Rows are points. Examples show where two turns around zero, p and q, send a point. Write where each new point lands after one turn and then the other. Backwards means that the second turn is done in reverse. Each puzzle has new turns, and all numbers are rounded.
(in the rows, 128 means zero)

Turn p:
[106 110 170] => [156 122 170]
[122 147 183] => [175 154 150]
[133 114  78] => [ 85 107 107]
[132 138 102] => [106 133 111]
[181  98  70] => [98 78 67]
[ 94 160 164] => [146 172 163]
Turn q:
[ 90  72 154] => [ 75 105  84]
[118 129  54] => [147 197 106]
[178 126 134] => [171 102 126]
[116 148 135] => [118 132 150]
[132 184 114] => [146 154 177]
[133 109 177] => [111  78 125]
Where do these land?
p, then q: [116 152 110] => [114 147 150]
q, then p: [126 147 144] => [147 125 144]
p, then q: [113 158 155] => [145 117 166]
q, then p backwards: [ 94  80 108] => [153 160  81]
q, then p: [100  78 135] => [ 72 125 143]
q, then p: [220 152 115] => [182  86  61]

Turn p:
[110 138 165  87] => [166 139 168 109]
[114 109  85 144] => [ 86 145 104 120]
[148 160 160 142] => [159 112 135 165]
[ 73 157 134 166] => [108 173 156 174]
[130 111 144 158] => [106 106 142 145]
[194  93  80  71] => [144  93  62  55]
Turn q:
[ 93  87 178  76] => [124 138 217 134]
[137 143 137  91] => [147 130 147  96]
[144 152 163 158] => [171 112 115 154]
[ 94 128  81 162] => [ 90 163  88 147]
[172 130  80 153] => [107  98  72 109]
Where do these land?
q, then p: [106 177  56  74] => [201 194 106  98]
q, then p backwards: [199 111 166 123] => [186 100 179 119]
p, then q backwards: [127 104 169 131] => [143  97 154 107]
q, then p: [113 108 161 149] => [108 107 141 162]
p, then q: [101 102  97 152] => [127 181 133 138]
p, then q: [121 165 118 138] => [141 127  90 132]

Turn p:
[116  93 122  70 102 123 126 162] => [130 110  74 143 108  87 148 155]
[215 135 117  81 126 101 106 149] => [190 171  99 102  75 136 164 145]
[158 142 183 150 118 145 122 134] => [159 128 116 110 160 173 107 142]
[ 88 102  87 157 137 161 140  71] => [ 74  82 163 131 127 128 137  73]
[111  98 122 187 217 174 109 125] => [ 93 147 120 120 149 141  76  28]
[119 113 156 170 104  98 100 158] => [168 131 123 181 166 134 115 128]
[113 142 125 154  95 135 152 165] => [145 117 141 124 176  95 129 143]
[146 204 142  79 109 115 106 125] => [121 176 129 110 123 156 165 198]
[ 85 122  98 105 144 100 191  63] => [ 72  90 187 131  69 103 111 140]
Turn q:
[115 133 162 160  93 138 113 141] => [150 134 155 130 130 175 115 148]
[183 164 140 109 125 175 105 141] => [135  58 107  91 114 157 129 126]
[130 139 147 131  67  94 140 141] => [158 155 137 108 154 151  80 116]
[122  88 148 103 165 177 173  85] => [ 46 102 168 129 143 106 154 125]
[ 94  89 151 108  77 105 119  39] => [ 76 185 131 147 192 179 137  88]
[ 98 200 109 108 170 150 156 175] => [138  72 102 159 117  77  84 179]
[115  85  96 107 156 118 116 140] => [105 152 118 146  85 101 140 107]
[106 132  54 191 142 103 151 161] => [164 184 112 122 104  72 137 190]
[189 121 144 134 156  93  78 128] => [177 110 121 119 113 135 176  72]
Where do these land?
p, then q: [118 174 142 134 164 135 124 109] => [121  93 119 168 128 150 110 148]
p, then q: [123 166 123 131 104 105  88 104] => [135  99 166 121 136 119 114 174]
p, then q: [143 126 151 135 109 157 153 142] => [112 117 120 125  96 111 137  96]
q, then p: [147 148  53 140 153 149  89 119] => [144 114 153 110 115  49 166 130]
p, then q: [150  67 139 112  92 170 156 201] => [125 169  84  93  96  70 159  69]
q, then p: [171  72  80 154  75 154 200 181] => [112 160  72 149 110 127 166 241]
q, then p: [167 116 111 149 149 159  98  75] => [105  88 140  88 110  75 108 139]
p, then q: [132 148 133 139 159  65 100 127] => [175 102 126 118 150 166 128 165]
p, then q backwards: [ 77 141 181  60 139  82 147 105] => [ 51 138  95 124 123 197 137 163]
p, then q: [ 53 122 168 126 137 103 125 117] => [158 157 143 173  90 151 149 169]

Turn p:
[111  91 185 147 128 145 133 136 141] => [159 127 142 159 140 123  70 123 133]
[104 145 133 140 204 115 113 132 112] => [147 170 188 108 102 117 142 110 122]
[109  90  87 156 101 119 126 127 138] => [135 136  94 120 111 150 109 174 103]
[115 112 147 162 107 159 116 118 122] => [153 101 121 116 125 119  84 131 119]
[120 161 157 136 121  96 154 107  94] => [125 142 105 137 105  90 133  77 126]
[153 114  84 107 163 119 152 135 137] => [104 134 150 151 112 159 170 151 117]
[115 218  80 144 139 120 213 140 134] => [ 74 135 116 128  36  94 172 135 189]
[130 122 115  31 102 102 102 122  99] => [149 137  91 136 194 136 205 118 122]
[139 167 210 122 111 122 101 131 181] => [ 96 140 142 127 192  88  78  96 170]
[152 112  90 146 109 111 119 114 140] => [ 97 126 106 116 126 149 125 150  95]
[139 101 140 107 149 193 104 118 136] => [156  80 175 132 161 131 125 148 122]
[149 101 107 137 102 135 103 156 102] => [141 109 106 108 134 182 123 125 117]
Turn q:
[117 123  78 153 173 105 161  86 136] => [120 110 118 128 153 138 155  60  81]
[126 174 174 157 150 127 134 158 139] => [132 168 134 183 118 104 145 154 110]
[154 120 140 152  93  67 123  86 123] => [137  75 108 117 155 112 185 152 135]
[185 103 100 105  88 162 143 122 115] => [153  74 133  88  83 128  94 129 132]
[149 148 120 139  96  90  74 164 136] => [132 121  82 131 160  96 105 182 132]
[109 128  87 105 150 107 155 110  97] => [108 130 110 101 127 116 140  67 130]
[ 99  88 176 111 170 155 104 179 111] => [ 76 189 182 115 124 137 106 159 132]
[148 110 141  76 153 165 157  86 143] => [170 130 190  98 111 138 130  90 134]
[ 98 159 154 149 173 152  98 159  97] => [ 80 170 151 181 133 104 107 131 133]
[ 98 115 111 126  77 127 157 127 168] => [155 129  87 117 116 187 139 130 136]
[124 140 128 133  84 151 103 132 145] => [147 116 113 148 128 148 102 154 154]
Where do these land?
p, then q: [152 117  87 126 117  91  89 153 131] => [128 156 140 141  97 129  89  82 147]
q, then p backwards: [164 178 168  71 143 158 149 103 155] => [ 58 127 168 121 186 149 134 138  94]
p, then q backwards: [121 115  95 149 165 163 154 107  93] => [179 119 151 145 117 151 178 123 128]
p, then q: [107 131 159 150 156  92 160 105  99] => [135  82 101 153 138 103 164 133 156]
q, then p backwards: [168  79 126 135 135 134  74 181 147] => [123  94 110 170 123 147  82 101 189]
p, then q: [103 105 128 139 134 164 135 142  68] => [154  71 146 101 103 121 117 154 123]
q, then p: [116 146 127  96 154 169  91  92 143] => [103 128 178 117 159 100  97 111 107]
q, then p: [ 93 140 135 163 128  86 146 159 130] => [131 131 112 114  65 124 150 142 151]
q, then p: [145 158 121 165  70  80 143 111 148] => [105 116 118 154  80 191 140 160 109]
q, then p: [112 110 134  87  78 144 139 127 166] => [ 99  78 143 128 163 144 139 149 160]

Turn p:
[161  98  79 179 143 185 129 173 133 143  81] => [154 131  93 104 144 166 226 138 122 116  99]
[155 136 172 106 142 126 171 127 147 172  81] => [143 171 114  97 130 139 122 142  99 199 148]
[ 94 132  84  99 104  83 112  99  91  93 130] => [123 101 182 138  69 140  98 107 138  90 127]
[124  86 168  85 163 115  72  81  90  98 162] => [140  72 144 133 114  60  84  76 154 156  94]
[149 183 129 117 194 168 142  70 136 160 119] => [131 149  84 177 101 106 155  88  84 181 163]
[111 145  96  75 101 134 129 110  91  72 176] => [109 123 178 188 110 145  96  84 165 106 109]
[112  82 149 169 137  89 162 155 175 126 152] => [153 127  87 104 147 120 101 194 171 111 145]
[132 194 133  92 100 125  76 120 174  74 132] => [ 59 108 115 134 145 161  78  66 108 106 144]
[134 106  86 145 105 111 122 173 157 166 180] => [104 169 103 119 126 114 133 172 149  70  90]
[167 152 151 167 116 109 113 148 127 102 125] => [128  97 115 131 166 149 108 147  85 116 112]
[122 112 148 165  89 159 145 118 119 156  82] => [165 148 159  94 163 129 166 134 105 127 156]
[ 75 111 141 137 142 132 162 162  96 175 115] => [126 139 163 116 119 107 170 187 153 159 148]
Turn q:
[ 96 132 156 176  67 127  95 132 120 147 173] => [180 121  75 122 130 145 130 166 143 154 184]
[ 76 123 135 133  99  80  50 114  93 170 165] => [133 139  50 166 123 137 184 134 159 172 180]
[158 145 135 166 177 159 142 160  83  72 105] => [163  75 188 108 145  91 137  96  91 146 106]
[ 75 101 186 141 123 133 122 109  96 115 134] => [150 126 109 103  82 143 154 147 118 190 125]
[147 137  86  89 150 121 197 132 152 190 127] => [102 174 134 120 120 149 116  80 127  42 118]
[191 172 137  65 144 129 149 156 171 137 105] => [ 88 141 165 113 191 158  93  94 157  97  88]
[107  69 129 144 119 121 120 153 107  80 155] => [168 115 133 176 105 140 137 158  87 160 119]
[147 159  93  96 176 173 142 148 193 137  92] => [103 135 152 125 139  94  62  83 161  87  79]
[ 84 160 114 117  71 109 108 102 110 117 142] => [106  87  61 129 125 144 146 160 133 127 145]
[158 112 127 153 137 132 143 148 132 107  55] => [142 126 186 114 140  90 145 153 136 111  88]
[110 104 139 170 133  84 123  83 133 111 166] => [124 160 100 131 121 110 139 159  73 162 161]
[189 122  98  88 141 168 146 100 145 153 117] => [ 77 136 186 130 117 135  94 105 149  88 145]
Where do these land?
q, then p: [155 134 131 168 126 130 182 135 117 164 171] => [127 120 138 192 142 125  99  89 123 143  89]
p, then q backwards: [ 81 150 115 138 120 105 124 182 102 133 134] => [157 107 114 105  86 128 129  89 121 107  91]
p, then q: [141 175 121 178 120 107 132  99 107  97 120] => [166  97 167 144 113 127 146 132  98 157 163]
p, then q: [108 104  92 125 178 130  70 100  94 129 120] => [108 157 136 128 107 155 157 203 106 101 127]
q, then p: [ 69 104 131 192 174  66 145 117 174 129 101] => [ 99 127 159 143  62 191 108 170  59 129 118]
p, then q: [101 138 178  91  93 123 106  77 101 109 107] => [100 164 120 118 120 154 147 127 138 203 167]
q, then p: [157  78 110  94 125 162 156 153 136 109 148] => [137  92 145 115 199 114 145 110 105 127 130]
p, then q backwards: [121 153 136 173  39 150  91 129 133 147 105] => [204 159 113 148 135  86 192 119 118 131 126]
p, then q: [150 111 133 147 132 113 174 134 153  90 201] => [151 123 143 164 174  53  96 130 137 128 128]
q, then p backwards: [167 202 114  83 142 225 181 120 114 146 165] => [102 133 127  86  75  89  61  90 163  39  87]
p, then q: [117 133 146  79 166 111  83 183 160 146 124] => [116 146  66 155  83 132 139 129 170 102  91]
p, then q backwards: [128  75 108  82 114  79  95 103 142 124  92] => [100 147 154 129 149 200 180 119 132 151 111]
q, then p: [168 105 150 115 135 164 125 131 130 139  76] => [111 135 115  92 168 121  93 125 126 163 160]
